Each point is reached from the start by the listed moves, each made once or not at all, plus a little noise. Say if it took an odd or an even number of moves. Then give how often each move was made.
(in the rows, 128 means zero)

Moves:
(1): [180  83 133  77  76]
(2): [212 130 118 137 123]
(3): [111  85 144 148 133]
Start: [122 133 106 130 180]
Points:
[156  45 125  98 133] => even (1, 0, 1)
[190  94 113 159 181] => even (0, 1, 1)

Moves:
(1): [121 133 149 123 134 113 136 121 118 149 139 125 128]
(2): [166 114 127 133 142 131 112 146 135 127 160 125 130]
(3): [ 95 116 139 111 149 157 118 172 129 140 104 124 118]
(4): [163 142 124 134 141 108  88  88 156 143 127 158 113]
(5): [110  94 137 122 139 155 128 111 126 128 115 126 132]
(6): [135 149 138 122 147 127 144 117 118 126 132 136 125]
(7): [141 139 121 132 120 124 102 142 125 123 123 136 147]
(8): [108 124 118 129 147 120 133 131 120 127 131 119 133]
(9): [108 132 132 137 155 149 122 119 179 180 134 159 100]
(10): [120 119 146 122 123  98 127 108 179 107  93 145  99]
(11): [137 127 118  93 117 133 132 103 148 103 139 100 147]
(12): [135 120 125 110 135 120 146 122 129 139 130 138 134]
Start: [120 127 128 134 130 145 126 115 133 128 146 149 156]
Points:
[ 70  59 174 108 193 151 113 138 171 138 118 144 128] => even (1, 1, 1, 0, 1, 0, 0, 1, 0, 1, 0, 0)
[171 109 149  78 135  96 114  88 202 108 161 151 175] => even (1, 1, 0, 0, 0, 0, 1, 0, 0, 1, 1, 1)
[113 116 169 137 174 122  62  34 249 190 108 231 106] => even (1, 0, 0, 1, 1, 0, 1, 0, 1, 1, 0, 0)
